Each row of a before or after table is a point. One or more steps were done to the points. Then noise was added and the rows were shuffled. The steps act on columns, c1 being the first. Name the steps. A step turns or swaps two columns, mirrors them in a line or flattens them onto one, adds a multiple of one to another, or multiplies or shifts one. Angles are multiples of 10 degrees, from the lower column toward the higher: turns from -170 to 170, lines from 10 to 170 but not 90. Use the fewest steps. Two steps may share a column if one is a turn and the other turns, adds or multiplies; they go together, in the order done. Otherwise the lowest column goes first.
(in the rows, 128 means zero)

Before (10 x 3):
[[169 116 126]
 [125 158 128]
 [123 160 140]
 [118 152 131]
 [134 121 130]
 [153 113 125]
 [141 133 144]
 [157 119 117]
 [136 134 150]
 [118 154 139]]
After (10 x 3):
[[114 205 128]
 [117 224 131]
 [134 107 134]
 [148  83 148]
 [119 201 123]
 [154 100 143]
 [127 145 148]
 [158  90 160]
 [126 216 128]
 [116 144 151]]
Steps: turn c1 and c3 by 50 degrees; multiply c2 by 3

Before (14 x 8):
[[126 161 102 145 150  93 131 104]
 [ 80 124 111 154 153 127 132 136]
 [122 125 120 119 141 107 115 122]
 [159 122 113 144 141 111 153 138]
 [131  78 137 142 141 143 132 136]
 [122 130  83 125 139 125 155 108]
 [116 113  99 136 139 110 177 120]
 [124 149 148 160 108 130 132 128]
 [109 109 141 155 132 154 139 114]
 [143 117 111 127 146 156 105 122]
 [116 103 127 114 126 101 135 154]
 [154 146 102 112 125 106 159 114]
 [130 116 159 129 105 110 102 134]
 [ 80 114  99 164 120 131 125 114]]
After (14 x 8):
[[204 122 113 137 143 149 152 139]
 [  9 113  99 165 121 140 125 112]
 [  8 126 111 154 153 138 134 135]
 [133  78 137 147 140 120 131 140]
 [166 118 111 137 145 102 105 121]
 [124 161 103 130 151 168 129 104]
 [120 148 148 159 108 135 132 129]
 [ 82 112 141 164 133 115 139 115]
 [195 147 100 105 125 143 158 116]
 [111 126 119 113 140 145 118 123]
 [135 114 162 124 106 146 102 134]
 [112 130  84 124 141 131 154 109]
 [ 98 103 127 103 125 149 134 151]
 [ 99 113 100 129 137 146 178 121]]
Steps: multiply c1 by 2.5; mirror c4 and c6 in the line at 10 degrees

Before (13 x 14):
[[135 116 131  93 126 131 125 125 121 133 125 137 139 135]
 [165 128 128 138 107 130 110 137 111 121 124 156 138 134]
 [113 126 146  98 132 132 114 133 128 148 133 155 138 107]
 [112 127 140 137  82 130 151 155 114 128 123 139 143 136]
 [104 118 118 132 134 121 135 127 125 146 121 127 132 118]
 [136 141 147 123 139 136 116 150 114 138 129 128 139 136]
 [130 117 137 135 135 128 145 123 118 126 155 148 141 127]
 [107 178  74 138 119 134 122 128 104 129 134  77 130 109]
 [133 143 113 127 141 132 140 124  99 124 122 148 155 117]
 [102 125 135 126 133 163 111 161 122 128 127 151 141 135]
 [116 143 137 114 134 121 121 124 133 123 127 142 153 136]
 [113 149 130 130 134 168 122 128 127 152 124 147 137 135]
 [161 122 112 119 133 130 130 156 136 128 131 142 146 116]]
After (13 x 14):
[[136 113 131  97 133 138 124 124 141 133 129 120 131 135]
 [117 103 141 131 175 134 152 156 146 128 115 134 135 135]
 [111 123 146  89 135 140 114 134 138 148 123 103 124 106]
 [112 122 117 122 122 108 135 127 132 146 109 127 130 118]
 [137 145 112 131 123 141 140 123 164 124 125 105 147 115]
 [117 143 136 109 126 107 121 124 150 123 122 114 114 136]
 [117 147 130 125 128 247 121 129 138 152 117 107 124 135]
 [117 117 137 129 129 128 146 123 144 127 151 108 133 126]
 [155 122 112 134 126 135 130 156 143 129 146 112 114 116]
 [134 146 147 126 116 152 114 150 143 137 133 124 137 137]
 [162 113 128 155 156 133 111 137 144 121 143 108 140 134]
 [106 123 134 116 131 233 112 161 143 127 114 103 129 135]
 [107 183  74 128 119 146 122 126 138 129 123 178 150 110]]
Steps: turn c1 and c11 by 30 degrees; add 0.5 times c1 to c4; turn c5 and c12 by -160 degrees; add -0.5 times c5 to c2; multiply c6 by 3; turn c9 and c13 by -110 degrees

Before (9 x 24):
[[136  92 118 111  93 157 145 127 134 159 175 122 137 126  97  70  83 135
  162 154 143 144 186  86]
 [ 94 134 148 157 146 150 114 155 166 141 120 170 106 151 136  86 155 153
  159 108 123  93 181  92]
 [165 155 161 112  98 147 132  66  99 136 121 141 141 118 144 124 143 110
  153 126 102 135 109 138]
 [126 112 179 135 158 129 115 112  93  99 112 106  94 114 107 136 136  98
  126 104 107 147 180 129]
 [111  81 128 166 143 143  82  85 124 152 159 129 151 137  68 145  92 133
  117 111 178 131 123 135]
 [101  73 103 138 124 145 101 129 169 114  86 151 115 161 107 150 139 145
   74 155 145 145 106 116]
 [134 132 104 160 161 131  95 136 100 104  93 147  92 159 131  68 159 114
  118 135 142 102 141 160]
 [110 160 118 138 171 101 144 135 135 159 127 148 180  88  79  72 103  90
  139 162 141  92 150 105]
 [174 126 171 173 166 145 109 137 164 129 173  95 134 101  98 153 116 159
  115 132 128  87 125 117]]
After (9 x 24):
[[110 163 122 129 174 119 144 135 145 157 129 161 174  16  78  75  94  93
  140 130 141  97 150 108]
 [ 93 131 152 102 146 172 114 157 171 139 122 147 104 161 135  87 163 155
  159 130 123  94 169  92]
 [178 124 168 107 165 123 106 139 179 126 177  91 133  56  94 151 124 163
  114 129 128  89 125 114]
 [126 113 178 168 156 116 114 114 127  99 114 110  96  79 105 129 129  98
  124 127 108 146 194 130]
 [136 136 104 167 157 141  96 139 153 105  95 139  90 161 132  69 158 116
  117 129 145 106 148 156]
 [132  95 121 113  92 148 147 129 116 162 170 103 139  84  95  69  88 136
  160 129 147 143 181  88]
 [105  74 106  94 126 156 102 128 153 114  83 129 114 131 108 152 144 146
   71 130 148 149  95 118]
 [111  83 127 145 142 143  84  86 164 153 162 119 153  50  64 146  96 139
  116 132 173 128 127 140]
 [165 158 162 151  97 149 131  65 104 137 124 127 143 143 142 125 136 109
  161 130  99 134 117 137]]
Steps: turn c4 and c9 by 70 degrees; add 0.3 times c4 to c23; turn c6 and c12 by -40 degrees; add 1.5 times c15 to c14; add 0.3 times c18 to c17; multiply c20 by 0
